Every row gives one point. To make a cloud, some directions were put in groups of two or more. Within a group, all points are equally far from the middle, so they leave a hole (a ring in 2 directions, a hollow ball in 3). The other directions are filled evenly. Then the cloud was stretched, turned, moved and blurred a little. How many holes are there, and how many directions does each take, smallest first?
In the rows, 128 means zero.

Cloud (14 x 2)
[[138 103]
 [ 83 161]
 [101 168]
 [108  85]
 [ 71 128]
 [137 145]
 [142 115]
 [140 136]
 [ 73 146]
 [140 106]
 [134  96]
 [ 91  91]
 [143 119]
 [134 149]]
Holes: 1 (2)

Cloud (20 x 3)
[[196 124 149]
 [129  79 119]
 [107 160  71]
 [117 120 177]
 [157 126 169]
 [168 140 105]
 [142 145  92]
 [156 176 132]
 [141 152 165]
 [156 123 137]
 [150 152 125]
 [156 128 170]
 [153 144 123]
 [150 115 104]
 [133 123 101]
 [155 141 170]
 [138 180 115]
 [173 128 134]
 [ 87 129 102]
 [116  96 118]]
Holes: 0

Cloud (19 x 3)
[[148 108  83]
 [129  82  91]
 [165 105  99]
 [144 154 117]
 [101 140  99]
 [ 92  94 130]
 [110 148 103]
 [150 151 125]
 [139  79  98]
 [133  74 104]
 [ 93 139 113]
 [112 136  87]
 [ 93 114  93]
 [119 135  86]
 [101 137  95]
 [ 97 100  93]
 [160 143 126]
 [ 89 108 139]
 [129 113  77]]
Holes: 1 (3)

Cloud (30 x 4)
[[186 136 145 121]
 [ 99 129 136 147]
 [162 155  82 127]
 [175 124 156 106]
 [136 114 178  94]
 [ 81 139 129 104]
 [161 125 118 166]
 [ 84 105 137  97]
 [113 110 176  92]
 [177 168 110 144]
 [154 118 114 166]
 [115 127  89 146]
 [110 147 157 142]
 [149  88 121  93]
 [126 150 113  81]
 [107 151  96 139]
 [125 152 164 142]
 [171 133 131 162]
 [166 119 124 163]
 [159  93 155 141]
 [182 117 110 150]
 [ 89 103 115 100]
 [117 126 143 157]
 [182 136 124 105]
 [ 99  82 145 101]
 [153 181 104 115]
 [107 158  93 114]
 [107 119 131  75]
 [122 154 176 121]
 [144 105 135 161]]
Holes: 1 (4)

Cloud (30 x 4)
[[112 111 126 159]
 [101 123 126 148]
 [152  94 146 103]
 [ 92 108 134 107]
 [109 132  76  87]
 [113  88  99 111]
 [164  90 131 100]
 [134  79 127  97]
 [141 132  63 126]
 [144 165 132 130]
 [160 150 129 125]
 [146 115  99 151]
 [123  83 103  96]
 [139 100  80  70]
 [114 178  96 117]
 [133 146 126  65]
 [137 130  65 125]
 [151 129 142  88]
 [145 134  99 143]
 [153 129 136  86]
 [148 175 136 116]
 [126  84 120  95]
 [120 148 120 144]
 [105  94 107 125]
 [133  83 113  92]
 [120 122  59  97]
 [163 152  86 122]
 [160 143 143 108]
 [158 169 130  99]
 [164  89 141 108]]
Holes: 1 (2)

Cloud (55 x 6)
[[119 153  81 157 105 129]
 [178 113 128 124 125 114]
 [150 115 136  86 136 142]
 [119 115 173 132 160 104]
 [140 134 158 113 161 101]
 [ 93 102 124 149 168 118]
 [122 105 118  98 147 157]
 [124  91  87 159 113 116]
 [117 106 169  95 125 181]
 [122 135 127 112  90 129]
 [103 117 102 132 118  86]
 [125 129  74 120 110 169]
 [166 140 130 139 175 160]
 [101 162  93 104 153 167]
 [144  91 160 128 118 178]
 [118  83  93  48 143 124]
 [107  79 108  77  97 143]
 [ 79 115 155 158 137 132]
 [156 140 149 134 116  80]
 [132 157 120  80 154 109]
 [114 118 182  90 138 106]
 [ 86 165  99 133  93 130]
 [182 111 113 135 134 158]
 [121 102  94 116 132 130]
 [142 186  96 148 152 133]
 [150 121 155 127 128 135]
 [ 87 120 133 118 110 105]
 [178 109 133 144 113 151]
 [116  94 169 102 131 141]
 [175  98 144 151  80 174]
 [147 112 112 111 103 131]
 [137 108  85  54 146 113]
 [128 172  96  97 169  77]
 [161 144 134 125 162 117]
 [105 184 144 131 128 147]
 [ 92 150 109 139 169 144]
 [ 77 106 124 128 169 140]
 [128 147  90 134 131 151]
 [ 90 108 148 139 166 118]
 [129 120  85  77 135  97]
 [163 111 112 150 106 149]
 [150 166 127 140 194 128]
 [168 110 133  84 131 142]
 [116 151 114 139  89  79]
 [135 138  97 127 121  68]
 [136 171 152 131 155 158]
 [167 168 101 100 146 140]
 [130 137 148  95 123 181]
 [132 127  96 100  87 159]
 [ 99 131 148 155 132 131]
 [189  89 125 110 144 116]
 [153 121 169  60  96 132]
 [120 108  66 121 122  84]
 [ 94 137 102  94  96 138]
 [165 114 121  99 144 140]]
Holes: 0
